Every row gives one point. Each table stands for the endless flat space through its points: a line for two points, a plane for three, and so on. Write the one point that lies in both, or say that there is none.

First (2 x 3)
-.09 -.28 -.27

.15 -.25 -.18
Second (2 x 3)
.05 -.33 -.20

.11 -.12 -.23
They share: .07 -.26 -.21

First (4 x 6)
-.36 .09 .01 .16 -.58 .27

-.56 .41 -.43 -.12 -.34 .47

-.12 .09 .25 .44 -.10 -.01

.13 -.22 .59 .65 -.25 -.09
Second (3 x 6)
-.41 .29 .17 .52 -.31 .01

-.17 .05 .14 .40 -.34 .01

.07 -.17 .09 .18 -.29 .17
They share: -.17 .07 .12 .30 -.26 .17

First (4 x 9)
.01 .05 -.17 .00 -.33 -.11 .43 .08 -.38

-.35 .17 -.31 .04 -.26 .08 .39 .43 -.34

-.14 .09 -.35 .08 -.16 .10 .48 .17 -.45

-.03 -.25 -.05 .30 -.29 .01 .15 -.10 -.22
Second (3 x 9)
-.34 .06 -.19 -.05 -.41 -.10 .27 .07 -.45

.08 -.30 -.33 .51 -.07 .64 .37 .49 -.33

-.16 -.18 -.25 .24 -.15 .26 .27 .25 -.22
They share: no point

First (5 x 14)
-.16 .14 -.11 -.03 -.29 .34 -.16 -.35 .07 -.09 .16 .05 .48 .39

-.53 .52 .08 .04 -.26 .58 -.36 -.22 .16 -.05 .09 .15 .38 .25

-.34 .23 -.06 .08 -.50 .22 .03 -.08 .23 .20 -.07 -.16 .36 .18

-.30 .17 .03 .09 -.26 .38 -.08 -.23 .27 -.06 .00 .11 .30 .33

.11 -.34 -.21 -.02 -.41 .12 .19 -.36 .27 -.10 .04 -.10 .46 .57
Second (3 x 14)
-.23 .34 -.03 .32 -.09 .46 .09 -.05 .10 -.09 -.06 .17 .35 .03

-.26 .30 -.04 .29 -.16 .45 .08 -.06 .12 -.15 -.07 .16 .31 -.02

-.18 .40 -.09 .37 -.04 .54 .10 -.02 .04 -.17 -.07 .23 .39 -.04
They share: no point

First (5 x 20)
.38 -.26 -.01 .10 .24 .17 -.11 .05 -.11 -.08 .09 -.19 .51 .10 .38 -.04
 .31 .34 -.29 .48

.44 -.28 -.73 -.09 -.12 .15 -.24 .17 -.40 -.43 .12 .05 -.15 .04 -.28 .55
 .56 .37 -.27 .01

.38 -.52 -.30 .02 -.31 -.12 -.12 .04 -.19 .14 -.15 .18 .37 .25 .32 .14
 .09 .38 -.66 .24

-.09 -.20 -.27 -.20 -.53 -.21 -.25 .13 .17 -.39 .43 .39 .14 .20 -.10 .18
 .42 .27 -.17 .11

.63 -.47 -.44 .09 .07 .13 -.15 .07 -.44 .02 -.21 -.11 .27 .06 .23 .29
 .23 .39 -.58 .25
Second (2 x 20)
.25 -.40 -.35 .06 -.16 -.06 -.19 .08 -.13 -.15 .08 .06 .25 .09 .07 .15
 .40 .39 -.40 .38

.22 -.31 -.26 -.09 -.04 .12 -.37 -.01 .11 -.27 .11 -.12 .49 .00 .28 .06
 .22 .12 -.16 .14
They share: no point

First (4 x 24)
-.13 .30 .32 .17 -.31 .35 .57 .02 -.33 .16 .29 .15 .16 -.64 -.12 -.15
 .14 .06 -.64 -.03 .12 -.45 .14 -.35

-.15 .20 .04 .01 -.01 -.05 .11 -.02 -.57 -.16 -.13 .11 .32 -.26 -.14
 -.03 .14 .00 -.24 -.09 -.24 .07 -.04 -.41

-.03 .23 .26 .04 -.29 .25 .50 .20 -.12 .43 .47 .14 .26 -.58 -.34 -.13
 -.06 .06 -.56 -.06 .12 -.40 -.06 -.17

-.15 .11 -.06 -.08 .03 -.11 .38 -.12 -.48 .15 .11 .26 .50 -.42 -.30 -.05
 .10 -.18 -.40 -.06 -.12 -.12 -.26 -.29
Second (2 x 24)
-.25 .55 .21 .11 -.37 .06 -.03 .47 -.44 -.11 .10 -.25 .25 -.19 -.46 -.13
 .00 .24 -.51 -.10 -.31 .01 -.15 -.38

.15 .15 .31 -.04 -.12 .26 .27 .27 -.04 .29 .10 .05 .10 -.34 -.16 -.03
 -.10 .24 -.11 -.05 .09 -.09 .15 -.08
They share: no point

First (3 x 24)
.25 -.49 -.33 -.16 .04 -.42 -.33 -.35 .18 .29 .57 -.40 -.22 .25 -.25
 -.10 -.26 .25 .23 .06 -.22 -.08 -.15 .25

-.11 -.18 -.09 -.17 .28 -.27 -.25 .05 .41 .33 .22 -.22 .38 .17 .47 -.33
 -.32 .04 -.49 .13 .10 -.36 -.11 -.21

.22 -.47 -.45 -.12 .34 -.39 -.02 -.06 .31 .34 .29 -.49 .11 .36 .23 -.44
 -.44 -.17 -.25 .41 .18 -.43 .11 -.01
Second (4 x 24)
.19 -.20 -.37 -.23 .21 -.48 -.18 .04 .45 .30 .13 -.35 .16 .35 .15 -.17
 -.41 -.06 -.35 .07 .06 -.08 -.04 .05

-.02 -.44 -.26 -.16 .19 -.13 -.19 -.21 .10 .17 .44 -.47 .27 .44 .20 -.45
 -.48 -.05 -.22 .22 -.18 -.22 -.29 -.04

.16 -.25 -.48 -.28 .16 -.36 -.09 -.02 .27 .11 .15 -.49 .26 .61 .11 -.28
 -.59 -.23 -.37 .06 -.13 .07 -.21 .07

.29 -.31 -.44 -.19 .24 -.40 -.19 -.03 .40 .33 .14 -.51 .18 .49 .06 -.24
 -.53 -.14 -.34 .20 .02 .01 -.12 .16
They share: .04 -.31 -.21 -.16 .22 -.33 -.24 -.08 .33 .32 .33 -.31 .17 .22 .23 -.28
 -.32 .07 -.25 .15 .02 -.29 -.09 -.05

First (2 x 24)
-.27 -.14 .04 .43 .22 .30 .37 .14 .40 -.21 .05 .31 -.27 -.05 -.13 -.04
 .14 -.01 -.14 -.07 .19 .02 -.06 .43

-.23 -.06 .01 .35 .22 .28 .28 .05 .34 -.24 .13 .23 -.29 .02 -.08 -.02
 .16 -.03 -.14 -.06 .19 .10 -.09 .39
Second (2 x 24)
-.02 .04 -.16 .09 .25 .18 -.01 -.10 .36 -.22 .43 .05 -.25 .19 -.04 -.17
 .11 .10 -.07 .07 .06 .16 -.32 .26

-.17 .07 .08 .30 .16 .33 .14 -.19 .21 -.25 .25 .02 -.43 .04 .08 .07 .32
 -.17 -.25 -.08 .18 .22 -.08 .35
They share: no point

First (2 x 24)
-.10 .16 .33 -.23 -.03 -.32 .12 .18 -.39 .15 .18 .28 -.10 .00 .00 .27
 .21 .38 .26 .24 .08 -.14 .17 .29

-.10 .16 .18 .01 .03 -.23 .12 .30 -.21 .24 .09 .40 -.37 .18 -.21 .21 .27
 .14 .20 .15 .23 .04 -.10 .17
Second (6 x 24)
.18 .02 .50 -.43 -.01 -.34 -.04 -.23 .00 .34 .54 .56 -.58 .16 -.26 .40
 -.20 .32 .08 -.01 .07 -.31 -.15 .40

.45 -.12 .67 -.48 .40 -.32 .27 .07 .03 -.01 .23 .13 -.34 -.02 -.72 .41
 .14 .39 .00 -.17 .40 .05 -.08 .76

-.05 .23 .38 -.15 -.04 -.14 -.29 .04 -.19 .19 .29 .59 -.29 .44 -.10 .33
 .25 .55 .12 .18 .17 -.14 -.08 .29

.06 .19 .36 -.14 -.01 -.15 -.38 -.05 -.05 .15 .33 .62 -.29 .53 -.12 .46
 .36 .67 .12 .16 .13 -.16 -.20 .31

-.29 .22 .29 -.14 -.01 -.12 .04 .33 -.60 .25 .14 .25 -.17 .02 -.02 .08
 .06 .15 .18 .14 .18 .01 .26 .15

-.47 .32 .21 -.10 -.03 -.16 .38 .59 -.90 .35 -.04 .03 -.07 -.34 .06 -.10
 -.04 -.11 .26 .20 .14 .03 .48 .01
They share: no point

First (6 x 24)
-.19 -.37 -.44 .19 -.40 .13 .03 .15 -.10 .28 -.25 -.06 .25 -.21 -.56 .10
 -.28 .25 -.54 -.51 .35 .27 .07 -.15

-.05 -.22 -.47 .20 -.29 -.23 .14 -.34 .00 .40 -.16 -.41 .12 -.41 -.42
 -.06 .12 .25 -.22 -.14 .09 .00 -.10 .24

-.20 .16 -.12 .62 -.04 .94 .23 .72 -.38 -.21 .17 .02 .07 .27 -.44 -.35
 -.92 .50 -.12 -.26 .30 -.12 -.49 -.37

.23 -.56 .17 -.25 -.14 .50 -.34 .39 -.08 -.28 .21 -.24 .69 .25 -.12 .64
 -.17 -.40 -.20 -.48 -.07 .00 .31 -.19

-.38 -.22 -.10 .67 -.74 .25 .52 .48 -.14 -.21 -.41 .06 -.10 .15 -.53
 -.20 -.75 .36 -.58 -.36 .63 .35 -.47 -.34

.00 .11 -.33 .54 -.15 .27 .37 .09 -.08 .15 -.08 -.29 -.03 -.07 -.45 -.46
 -.37 .46 -.14 .07 .07 -.12 -.40 -.07
Second (4 x 24)
-.04 -.36 -.04 .23 -.14 .33 .11 .20 -.13 -.07 .03 -.25 .21 .09 -.23 .15
 -.31 .13 -.14 -.19 .08 -.07 -.17 .00

.04 -.36 -.08 -.01 -.20 .45 .17 .16 -.15 .11 .29 -.19 .41 .11 -.53 .07
 -.03 -.09 -.34 -.41 .16 -.03 -.01 -.10

.20 -.50 -.03 .19 -.01 .33 .33 .21 .02 .05 .12 -.43 .25 -.01 -.25 .30
 -.34 .02 .06 -.18 .09 -.15 -.33 .26

.13 -.37 -.08 .19 -.04 .42 .21 .26 .08 .17 .16 -.45 .22 -.12 -.31 .29
 -.32 .10 .06 -.14 .13 -.21 -.34 .24
They share: no point

First (4 x 24)
-.10 -.29 .23 -.07 -.04 .31 .00 .53 .12 .23 .13 -.43 .36 .21 -.04 -.08
 -.57 .36 -.15 -.13 -.01 -.01 -.38 .46

-.07 .42 .19 -.26 .16 .09 -.24 -.12 .20 .39 .23 -.04 .24 -.40 -.26 -.31
 -.25 .00 -.07 .11 -.31 -.20 -.15 -.04

.07 -.08 -.08 .09 .05 -.03 -.13 .38 .20 .59 .03 -.30 .02 .09 .03 -.37
 -.68 .26 .02 -.30 -.14 -.14 -.23 .23

.05 .34 .17 -.36 .30 .03 -.32 .16 .08 .51 .01 -.02 .14 -.14 -.22 -.45
 -.17 .08 .03 .23 -.25 -.30 -.03 -.08
Second (6 x 24)
-.22 .21 .47 -.28 -.02 .17 .01 .39 .04 .49 .43 .05 .80 -.18 -.31 -.03
 -.56 -.06 -.16 -.06 -.51 -.26 -.03 -.03

-.15 .28 .35 -.24 .37 .21 -.50 .38 .33 .49 -.10 -.23 .17 -.33 -.08 -.47
 -.35 .00 -.13 -.06 -.16 -.04 -.02 -.19

.23 -.11 .40 -.20 -.07 .06 .56 .33 -.33 .52 .82 -.13 .87 -.37 -.38 .32
 -.53 .11 -.17 .11 -.33 -.62 -.56 .15

.34 -.09 .26 -.25 .11 .02 .40 .20 -.24 .44 .69 -.24 .53 -.44 -.25 .23
 -.28 .21 -.12 .15 -.27 -.44 -.47 .19

-.03 .14 .20 -.26 .02 .13 .09 .05 -.12 .25 .33 -.21 .57 -.15 -.31 -.14
 -.52 .16 .01 .19 -.30 -.27 -.39 .19

-.07 .07 .50 -.21 .02 .18 .03 .51 .13 .61 .47 .04 .60 -.24 -.24 .06 -.37
 -.02 -.29 -.11 -.32 -.34 -.10 -.01
They share: -.07 .16 .23 -.24 .12 .18 -.17 .16 .14 .33 .16 -.17 .29 -.14 -.19 -.24
 -.32 .14 -.09 .08 -.19 -.15 -.21 .13

First (2 x 24)
.06 -.19 .19 .53 -.36 -.01 .06 -.35 .37 -.07 .07 -.08 -.15 -.06 -.17 .04
 .06 -.41 .00 .03 -.41 .24 -.06 .28

.16 -.39 .09 .13 -.26 -.31 .11 .00 .02 .03 .47 .27 -.30 -.06 -.12 -.06
 -.14 -.06 -.20 -.02 -.06 -.21 .24 .23
Second (5 x 24)
-.15 -.20 -.10 .38 -.31 -.13 .15 .11 .40 .22 .22 .14 -.53 -.13 -.09 .14
 -.37 -.05 -.41 .08 -.28 .31 .35 .25

.00 -.24 .25 .01 .01 .08 .14 -.07 -.18 -.04 .21 .07 -.20 .04 -.01 .06
 .02 -.34 -.15 .02 -.21 .00 -.15 .50

.17 -.35 .14 .62 -.55 -.34 .01 -.29 .35 .00 .31 .18 -.18 -.24 -.13 -.06
 -.16 -.24 -.03 -.18 -.20 .01 .25 .16

.13 -.25 .21 .44 -.32 -.22 .04 -.24 .10 -.06 .23 .10 -.13 -.02 -.05 -.06
 -.03 -.26 .01 -.11 -.26 -.04 .05 .39

.11 -.32 .29 -.10 -.22 .17 .04 -.02 .05 .00 .34 .30 -.36 -.33 -.19 .06
 -.10 -.33 -.15 .03 .04 .04 .01 -.02
They share: no point

First (7 x 24)
-.37 -.22 .61 -.34 -.36 -.12 .08 -.07 .21 -.50 .14 -.55 -.06 .26 .40 .30
 .92 -.11 .05 -.14 .56 -.69 -.06 -.30

-.26 .03 .37 -.31 -.19 .01 .18 -.30 .27 -.14 .08 -.20 .24 -.04 .43 .41
 .69 -.31 .31 -.17 .18 -.39 .11 -.15

.01 -.14 .50 -.49 -.47 -.01 .28 -.19 .37 -.14 -.07 -.41 .38 -.28 .36 .34
 .93 -.33 .27 -.46 .20 -.42 -.04 -.09

-.46 -.13 .50 -.57 -.21 -.01 .17 -.22 .27 -.06 .04 .21 -.10 .06 .66 .53
 .85 -.05 .35 -.13 .20 -.32 .46 -.13

-.17 .36 -.07 -.18 -.06 .04 .26 -.46 .21 .16 .02 .12 .41 -.35 .27 .52
 .36 -.49 .41 -.31 -.09 .22 .26 .06

-.42 .26 .03 .09 -.08 -.16 .05 -.29 .01 -.25 .13 -.32 .07 -.01 .14 .45
 .48 -.43 .07 -.16 .45 .03 .11 -.24

-.43 .83 -.32 .30 .31 .19 .38 -.09 .27 -.81 .51 -.39 .00 .44 .15 -.10
 -.21 -.19 .35 .20 .10 -.23 -.43 .09
Second (4 x 24)
-.70 .65 .46 -.08 -.02 .32 .45 -.13 -.30 -.27 -.15 -.30 .30 .39 .16 .62
 .52 -.21 -.03 .01 -.49 .35 .26 -.16

-.06 .01 -.12 -.38 -.16 -.24 .03 -.27 .52 -.13 .43 -.12 .22 .07 .28 .16
 .18 -.45 .53 -.09 .37 -.45 -.28 .04

-.27 .36 -.01 .10 -.10 .27 .36 -.43 .11 -.42 .11 -.16 .12 -.12 .21 .34
 .34 -.11 -.02 -.33 .06 -.16 .07 .19

-.30 .43 .16 -.27 .24 -.24 .08 -.22 .26 -.02 .35 -.27 .18 .18 .46 .33
 .46 -.15 .68 -.12 .06 .07 .13 -.19
They share: -.27 .28 .05 -.16 -.08 .03 .22 -.29 .21 -.24 .21 -.18 .20 .08 .25 .32
 .32 -.27 .26 -.15 .08 -.16 -.03 .03

First (5 x 24)
.00 -.01 .37 .21 -.46 -.08 .09 -.30 .31 .20 -.19 -.07 -.12 .09 -.56 -.03
 -.03 -.04 .22 -.30 .23 -.03 -.12 -.01

.11 .12 .04 .15 -.33 .24 .07 -.19 .00 -.11 -.23 -.11 -.34 -.43 -.41 .03
 -.06 -.02 .51 -.14 .13 .04 -.22 -.32

-.05 .01 .30 -.02 .21 -.05 .39 .13 -.15 .08 -.82 -.52 -.02 .01 -.33 -.27
 -.29 -.11 -.05 -.42 -.06 .33 .14 -.10

.08 .03 .16 .21 -.36 .06 .16 -.34 .24 .10 -.26 .01 -.13 -.16 -.56 .00
 -.06 -.14 .39 -.26 .40 .10 -.37 -.11

.00 .32 -.26 -.12 .02 .25 .12 .06 -.35 -.19 -.49 -.40 -.33 -.72 -.08
 -.18 -.09 .17 .43 -.06 -.31 .27 .03 -.37
Second (5 x 24)
-.19 -.12 -.07 .18 -.47 -.09 .02 -.09 .11 .16 -.51 -.40 -.37 -.01 -.18
 .03 -.05 .03 .14 -.28 -.37 .23 .34 .01

-.19 .11 .05 .25 -.45 -.07 .00 -.22 .20 .23 -.62 -.40 -.21 .17 -.02 -.21
 -.01 .26 .26 -.17 -.37 .28 .48 .17

-.21 -.32 -.07 -.03 -.32 -.13 .09 .20 .00 .02 -.31 -.36 -.53 -.32 -.53
 .25 -.19 -.25 -.02 -.46 -.27 .13 .03 -.16

-.19 -.27 -.12 .00 -.45 -.18 .09 .14 .04 .04 -.30 -.33 -.54 -.13 -.35
 .21 -.10 -.13 .04 -.39 -.27 .27 .21 -.09

-.36 .15 .31 .19 .00 .07 .00 -.06 .22 .21 -.78 -.47 -.08 -.24 -.48 -.30
 -.38 .05 .16 -.34 -.37 -.04 .03 .18
They share: no point
